Each row is a point. Each copy is the shape, with its points in the same order, stretched, turned, moved and blurred by noise. Say if it was mirrored as well.

Shape (6 x 3):
[[ 10  16  12]
 [ 15  46   7]
 [ 19 -50  15]
 [ -5  10  -1]
 [-11  15 -47]
 [-32  14  -3]]
Copy 1:
[[ 16 -11   5]
 [ 18 -29  24]
 [ 10  10 -46]
 [ -1 -12   6]
 [-35 -48   1]
 [-18   5  15]]
Copy 1 is: mirrored
Copy 2:
[[  1   9  24]
 [-26  20  41]
 [ 60  -8 -13]
 [-11  10   0]
 [-24  39 -35]
 [-33  -5 -14]]
Copy 2 is: only turned

Shape (8 x 4):
[[-18  20  26  -6]
 [ -6   9  51  36]
 [-34  20  -1 -27]
 [  8   7 -31  48]
 [ -8  -7  15   2]
 [-23 -20  -6  11]
 [ 60  -1  25  25]
 [ 20 -10 -26  -3]]
Copy 1:
[[ -8  36   3  -5]
 [-19  15  25  36]
 [-20  40 -25 -10]
 [ 27 -21 -34  40]
 [-10   4  -2  -3]
 [-23  -9 -24   9]
 [ 45 -30  31  10]
 [ 29 -27 -21  -7]]
Copy 1 is: only turned
Copy 2:
[[ 34  18  24   6]
 [ 50 -15  19  20]
 [ 21  32  28 -18]
 [ 32 -23 -29 -35]
 [ 10  -9  22   3]
 [  7 -21  25 -25]
 [  1 -26 -30  48]
 [-18 -11 -13 -10]]
Copy 2 is: mirrored
Copy 3 (8 x 4):
[[-15 -12  16 -42]
 [-45 -30  -7 -55]
 [  0   2  35 -19]
 [-43  21 -14  16]
 [-10 -16   2 -13]
 [-15 -14   9  15]
 [-14   1 -54 -29]
 [  4  17 -16  24]]
Copy 3 is: mirrored
Copy 4:
[[ 10  22  25   8]
 [-21  12  14  47]
 [ 21  11  32 -25]
 [-44 -17 -36  -4]
 [ 10  -7  13  12]
 [ -1 -32  13  -8]
 [  1  20 -44  55]
 [ 10 -15 -27  -8]]
Copy 4 is: only turned

Shape:
[[ -1  -3  13 -19   5  22  -1 -23]
 [-43  15   3  21  15   1   0   7]
 [  6   8  15  11 -60  -6  17   0]
 [ 13  12  14  15  11 -17  16 -10]
 [-44 -16 -19  15  25 -16  -1   8]
 [ 17 -21  22  20  -3  10   1  -9]
 [ 12  18  -3  -6  11 -18   4  10]
 [-11 -55  21  -2  26  18   0  -3]
 [  6  23  11   4 -19   7  11 -36]
 [  5 -11   4  -8  18 -22  12 -13]
 [ -4  24  24   2 -26 -16  24   5]
 [  7   9 -13 -13   2  -2  40   1]
 [  9  -2  -1 -21  18 -21  30  -3]]
Copy 1:
[[ 13  17 -12 -21 -27   9  14  -8]
 [-12  19   9  22   1  32 -10  14]
 [-22 -27 -14 -35  12 -17 -11 -14]
 [ -3  11  17   5   0  -8  17 -22]
 [  6 -10  18  44  -3  31   2  37]
 [ 25  -9  -2 -14   1  12  18 -29]
 [ -4  12   5   3   6 -19  17   4]
 [ 39 -13  15   0  -6  51  27   5]
 [ -9   9 -17 -20 -22 -16   0 -28]
 [  8  -7  24   9 -18  -3  25   4]
 [-32   1   8 -22  12  -8   1   2]
 [-28   3  -7  -2  -5  -7  36   3]
 [-10   4  18   1 -18 -10  38   7]]
Copy 1 is: mirrored
Copy 2 (13 x 8):
[[-19 -18  14   8   1  25   6  -4]
 [-21  19  38  18  24 -31  -9   5]
 [  9  16  -6  -6 -54 -13 -33   2]
 [ 16  25   2   5  10   0  -5 -11]
 [-18  -6  29   4  52 -46  -6  -2]
 [ 24  -8  24  -8   1  22 -21   9]
 [  1  18  -9  -5   7 -19  25  -2]
 [ -8 -34  35 -33  40  28 -18   0]
 [ -1  10  -5  35 -29  13  -9  -8]
 [ -1  -8  -2  -6  25   0   7 -23]
 [ -7  38   8  -3 -22 -17 -14 -13]
 [-14  20 -36  -3  21  -7  -6  -5]
 [-11  13 -21 -16  30  -2  11 -23]]
Copy 2 is: mirrored
Copy 3:
[[  6   1  15 -13   2  38 -17   9]
 [-21  -9  -5 -21  40 -18 -29 -17]
 [-56  16  -2 -18 -44   4  -6  15]
 [ -9  30   4  13   0 -12   6 -16]
 [-10 -41  -2  -6  42 -19  -8 -33]
 [ -9   6   8  21 -18   8 -28  -6]
 [  4   8  -8  -1   4 -16  16   8]
 [ 24 -41  29  10   1  11 -42 -24]
 [-31  38   5 -11 -10  37   0   5]
 [  6  -2  19  12   2   3  17 -20]
 [-35  26   7 -24 -17 -17   0   5]
 [  7  12 -16 -29 -19   7  13 -14]
 [ 16   6   9  -9  -8  -2  25 -19]]
Copy 3 is: mirrored

Shape:
[[-36 -12 -36  -8   0 -15  14   5   3]
 [-13  11 -13 -10  15 -19  -5  10   2]
 [ -3  30  14   7 -13  -6 -12   1  13]
 [ -9  19  41  13  -3  46 -10  26  -8]
 [  5  28  -1  24   6  -7   9  -1  -5]
 [ -5 -13 -26   2  23  -8   3   9  24]
 [-29  -5  -3  15  19 -19   1   1   6]
 [  1  14   9  15 -10  33 -31  -8 -19]
 [ -7 -14 -16 -12   0 -34   7  24 -11]
 [ 10  14  39  24  13  25 -34   6 -23]
 [-17   7 -13 -29  23 -11  -1  -4   2]
 [  2  14  33  22  -8  29 -15  -7 -26]
 [-21  10 -21  -8  26 -20  28   1  -8]
 [ -3 -15  -2 -15   7 -22  26 -15  14]
 [ 23  23  19  18  -2  43 -13  12 -16]]
Copy 1 (15 x 9):
[[-22  -7  -5 -24  27  22  30   3   7]
 [ -7  -4   0 -33   8  10  -6 -13  11]
 [-10  19  28  -3   3  -6 -11  -4  23]
 [ 13  13  28  10 -36   8 -25  42  17]
 [-17  16 -10  13 -10  -2 -12 -21   4]
 [-17 -24 -15 -14  28   7  -5  -3  26]
 [-33 -15  17  -5   1  23  -2 -10  13]
 [-12  19  12  21  -2   8 -28  25  -8]
 [  4 -23  -2 -33  16  -2  17  -8  -7]
 [ -3   2  23  15 -34   4 -51  21  -8]
 [  5   2   0 -31  21  35  -4 -10   7]
 [  1  18  20  31 -20   8 -30  20 -10]
 [ -9  -4 -16 -20   1  30  12 -18   3]
 [ 11 -17  -5   7  32  22  15 -20   5]
 [ 13  19  -5  26 -22  -5 -41  26   1]]
Copy 1 is: mirrored
Copy 2:
[[-44   5  11  21  -1   7  -4 -20  10]
 [-15  -5   0  -7  24  -3 -11 -26  -1]
 [  3  26  -1 -41   3  -7  -9 -16 -10]
 [ 58  37  13 -49  42   7   9   3   8]
 [  6   3 -32 -18  11  -9  15  -1  -7]
 [ -8  -1 -12  29   6   0 -22 -24  18]
 [-10  14   0  17  21  -9   0 -37  -5]
 [ 34  12   9 -34  18  35   6  11 -32]
 [-27  -6  12  11  29 -18 -21   4   4]
 [ 60  16   0 -33  51   9   1  -2 -29]
 [-11 -21  10   0  15  -5  -8 -30   6]
 [ 47  17  10 -35  25   8  18  11 -29]
 [-20 -15 -13   9  18 -10  18 -21  12]
 [-11 -10   7  25 -10 -36  -8  -8  11]
 [ 56   9 -12 -44  27  17   8  26  -4]]
Copy 2 is: only turned
Copy 3 (15 x 9):
[[-15  33   2  35 -16 -15   3   2  36]
 [ -7  25  -3  20   9 -21 -13   1  15]
 [-16  22  -9  -5   9   9  -7  23  -4]
 [ 12 -17  44   9  21  38   2  23 -11]
 [  7  19 -19  16  -4  13  -6  13 -11]
 [ 16  36  -8  22   9 -23  13   4  29]
 [-17  26  -6  41   7 -17  15   3  10]
 [  0 -33   0   6  -1  29  -5  19  11]
 [ -2  22  12  14 -21 -44   6   7   8]
 [  7 -31  12  10  23  13   7  10 -17]
 [-13  14   6  15  10 -17 -20 -20  29]
 [ -5 -31  12   5  -3  28   4  12 -10]
 [ -4  26   3  40 -11  -8 -15 -17  10]
 [ -7  36   0   2 -16 -18  21 -17   8]
 [ 24 -26  15  -6   3  35 -10  19 -11]]
Copy 3 is: mirrored

Shape:
[[ 22 -18  -8   3  -8   7   3  21   7   4   4]
 [ -9  -7   4  -1 -12 -11  12   7 -10  -3   3]
 [-15  -6   5  13  39 -10 -14  -3   0  -4  -6]
 [-17 -15 -15  60 -12   4   8   6  -7   3 -10]
 [  0   4   0 -15 -10  -5   7  -4   9   3   2]
 [ 20  11  11  24   5 -12  16  25   3 -13   5]
 [ -1  -6 -11 -13  29   7  10  -3  -9  17 -24]
 [-18 -10  -3 -13 -13  -9   5  -8  -3   9 -45]
 [-17 -15   8   2 -13  37   8  -3  -4  13 -20]
 [-16 -13  14  22  -9 -11  -2  -9  10  16   6]
 [-12   8  10 -12 -15  -5  12  15  -9   4 -12]
 [-19   6   3  -6  -8   4  11   0  16 -16   1]
 [ 15   6  -2 -16 -12 -10  12  -7  -6 -25   1]
 [-14  35  10   9 -14  11 -16   2  -7  -1  -2]]
Copy 1, 14 rows:
[[  2   6   5  18   4 -19  18  19  17  12   2]
 [ -5  -4  16   9 -18   3  -5   9  -8   2   0]
 [-14 -18 -18   2  29   4 -10  -8 -25  -9 -15]
 [-13   2 -34  20 -11  30 -13  34   1  29  -3]
 [ -4   3  12  -5 -13 -15   7 -14   9  -8   8]
 [-11  -6   3  21  -5   0  35  18  -5  -9  -7]
 [-16 -15  -5 -40  22   0  -1   2  -3  10  -1]
 [ 11 -28   6 -32  -9  13 -19  -3  17  10  -5]
 [-19  -4  15   0   6  27 -13  -1  31  28  21]
 [-13 -12  -6  23 -10  -2 -13 -17 -11  20   5]
 [ -9  -5  24  -9 -13  17   4  -4   9   3  -9]
 [-20  -7  10   9 -12   3  -7  -6  22 -26   1]
 [  4   5  11   2 -17 -12  12   9   4 -32  11]
 [-13  27   4   7  -4  39   3 -32   8 -12  -8]]
Copy 1 is: only turned
Copy 2, 14 rows:
[[  6   9   8   6   0  -4 -14  21  -7  -4 -21]
 [ -3  -3   0   3   4  12 -12  -4  -6  23  -2]
 [-24 -30 -21 -15  13   3  -9 -14  14 -15 -16]
 [-52   9  -5  12  -5 -18  -1  18 -22  18   6]
 [  9   5   6 -18   2   4  -2  -8   2   9   1]
 [-12  26 -38  16  15  18   2   9   2   0 -11]
 [ -6  -1  -5 -36 -15 -18 -23 -14   7  -2 -29]
 [-19  -4  26 -19 -21 -10  -3 -24   7  25 -13]
 [ -4  -3  15 -38 -30 -12   4  14 -20  21  -2]
 [-24  -3  15 -16  17  13   3   1  -8  13   2]
 [ -5  10   2  -9 -15  18 -13  -4  -1  24   0]
 [  3  -3 -13 -18  -3   1   9   3  13  15  19]
 [ 24   4 -10   7   6   2   8 -20  -1  10  -3]
 [-16   5  -4  -5 -22  15   8  -8 -15  -4  29]]
Copy 2 is: mirrored
Copy 3:
[[ 12  -9  -4  -8  16  -6 -18   8   6 -21  -1]
 [ -4  16  -7  -6   4  -3  -5  -8 -17  -1  -4]
 [-37 -12  -2  15  20   4  17  25  -6  15  -4]
 [ -3   6   3  37  25 -10   1  -1 -40 -46  -2]
 [  6  15  -6  -3  17  12   1  -6   4  12  -4]
 [  7  12  -4  25 -11 -30   3  27  10 -12  -4]
 [-19 -18 -11   2  11  40  24  18  -1  -5   9]
 [  7  -1 -12   3  12  46  11 -15 -34  -1 -21]
 [ -3  -4  22   2  14  39  -9 -10 -17 -20   5]
 [  5  20   7   6  36   1  -2  15 -21   7  -5]
 [  1  23 -10   3  -6  18 -12  -6 -17   5  -5]
 [-11  22   6   7  11   7  -2 -17   6   1 -22]
 [  5   4  -8  -4  -5  -7  19 -21   3   4  -9]
 [ -5  16   1  35  13  15 -16 -17 -16  22  18]]
Copy 3 is: mirrored

Shape:
[[-12  11 -22  20 -25   0 -16  -7  -3  -3 -18  -1]
 [  5  24   2  -2  24 -11  24  -1  -2  -5 -10   4]
 [-15 -11   4  -5   0 -16 -22   2   2  -8 -18  -4]
 [-13  10   4  38  10  -8   9  19   0 -10 -15  14]
 [-11  24   1   1  -5   0  18  -2  -1  -7   7  -1]
 [ 42   8   1  -2 -35  24   1 -11  10  -3  -8 -45]
 [-13   2  -5  41 -40  12  29   7  16  10 -17  -4]
 [-10  16   5   9  12  -4  23  12 -35   7  32   9]
 [  0  -2  -8   1  12  19 -24  -5  13  -9  -4 -20]
 [-12   2   0   1   4  -5 -48 -13   9  -8  13   7]
 [ 12 -10   4   6   0  13   6  17  10  11  -9  17]
 [ 33  -1  -8  12  23 -11  -2  10   9  23   3  -6]
 [-15  -3  10  30   4  -5   1  -6  -3  19 -19  13]
 [ -6   4  -2  15  17  -9  23   3  -2  -9  33   6]
 [ 16 -13 -15  33  20 -12  -4 -14  -2  -3 -18  16]
 [-12  17 -11  -5   3   1  24   1 -13  -2  18  -8]]
Copy 1:
[[-17  35 -23   5  -3 -29  11 -10   5  18  -7 -22]
 [ 17  14   0 -13   3  13   1  26  10 -16   1   8]
 [-23  -9 -27  -5  22  -6  -5   3  -9  14  -5  -7]
 [ -4  19 -30  20  20   4  25  20   4  -8  -7  -7]
 [ -1  26  11 -10   7  -2  15  11  10  -8  10 -13]
 [  0 -13  27 -18 -35  20  29 -35  18  19  -8 -32]
 [-27  41   7  17  -4   5  57  -1   6  25 -14 -24]
 [ 17  10  12  -1  11 -26  29  24  -3 -15  29   2]
 [ -3  -2 -18   0  -1   4  -6 -17 -19  14  15 -21]
 [-13  -3 -21  16  28 -24 -29 -18  -7   3  14 -17]
 [-20  -8  -2  20 -10   7  14  14  -2   2   4   9]
 [ 25 -17  -3  14  -7   9   1   7   6  18   6   6]
 [ -7  17 -11  24  16  -9  15   8 -22   9 -17  -1]
 [ 15  14   7   1  22   2  23   6   6  -4  31   7]
 [ 14  14 -28  17   1  -1   6 -13  -2   8  -6  24]
 [  7  24  12 -21   1 -11  21  13   1   2  27  -7]]
Copy 1 is: only turned
Copy 2, 16 rows:
[[  7   9  21  23   7   7  22   0 -17 -15 -15   4]
 [  1  -5  15 -24  17  -1   1  -9   7   5   4  15]
 [-13  10   8  15  -6  -5   7   5   0  14 -20   3]
 [  7  18  30  -1  19 -14  15  -8  23  15   6  14]
 [  8   9  17  -4  14   6  -2 -15 -12  -9  17  -1]
 [ 49 -22 -12  19 -17  10  16 -13 -20 -19 -12 -34]
 [ 17  13  22  30  18   4  33 -25   5 -21  16 -30]
 [  7   4  -6   1  36   0 -27   5   0  -2  31  24]
 [ 14   7  11   7 -18   2 -17  -8  14  -5 -26   0]
 [  1  18  12  11 -17  24 -12  17   0   2 -15  22]
 [  4   3  -2   2   2 -10  11  15  27 -14   6  -6]
 [ 11 -11 -23  -4   1  17   6   1  36  -2 -12  27]
 [ -6   3  21  12  29  11   8  10  25   7  -3  -3]
 [  6   0   6   1  12   5 -19 -16  17  -2  31  26]
 [  0 -28  22  11   4   5  15   8  41   4 -13  32]
 [  2   1   2   2  19  -2 -18 -18 -10 -16  18  11]]
Copy 2 is: only turned
Copy 3 (16 x 12):
[[  1  21 -33  -6  -1   6  -9  31   5   2  -5 -23]
 [  4  15  -1  26   8   2   7 -15  -5  -3 -14  13]
 [-12   5  -3  -8  -9  -1 -10  29  -3  10 -10  -1]
 [  5  21  -2  20  14  -7  13  21   3 -13  -7   3]
 [  0  20  -4   9  -5  13   8  -3   1 -14  -4 -15]
 [ 17 -10 -23 -11   3  42  15   2  24  33 -10 -17]
 [-11  27 -22   7  11  25  32  27  22 -13   2 -18]
 [ 15  -2   8  42 -23  -3   7 -16  -8 -30  20   0]
 [ -2 -18  -6 -21  11   1  -6  16   5   0 -10 -22]
 [  0   5   2 -18   3 -11 -27  26 -12   6   9 -24]
 [  1 -15 -11   7   4  15  23   8 -15   3   7  18]
 [ 12 -14 -16  11  16  -5  14 -10   4  18  17  19]
 [-13   7  -4  34   8   4  -1  25  -3  -7   1  -4]
 [ 13  10   8  14   0   4   2 -17   8 -22  15   1]
 [ 13   5 -14  17  22   3 -16  19   4   3   2  22]
 [  0   7  -9  12 -12   7   7 -15   6 -22  -2  -9]]
Copy 3 is: only turned
Copy 4 (16 x 12):
[[-41  -9   8  -5 -16  23  10  -1   7   3 -17  -8]
 [ 12  -9  23  25   1   1  -9  -2 -18  -9 -10  13]
 [-21  10   9   2  -4   1  15 -26  14  11 -18  -1]
 [-26 -14  26  12   6 -14  -1  -2  -3  -3  -4 -15]
 [ -5  -5  18  11  -5  19   4   1 -14  -3  15   2]
 [ 23   6   1  -8 -60  31   0   8   0   1  -7 -15]
 [-26 -22  14  -1 -21   6  28  16 -11  26   9 -28]
 [-10   1  18 -10   7   5 -10   8 -17  -8  41  23]
 [  5  13  16   0  -5  18  20   3  13 -16 -21  -9]
 [-24  16  -8   5   8  20  17  -4  27 -20  -4   2]
 [  9 -18  -6  -3  13  -9  12  10   9  11   1 -11]
 [ 13  24  -6  10  -8 -15  -9  27  -9  -4 -19   6]
 [-30 -12  17  11   0 -11  20  12  15   6  -5  14]
 [ -2   7  12   4   3   1   9   3 -29 -23  24   4]
 [-17 -18   5   5 -12 -13   7   7   1 -31 -32  12]
 [  0   6  19  -3  -4  22   6   2 -25  -4  19   9]]
Copy 4 is: mirrored
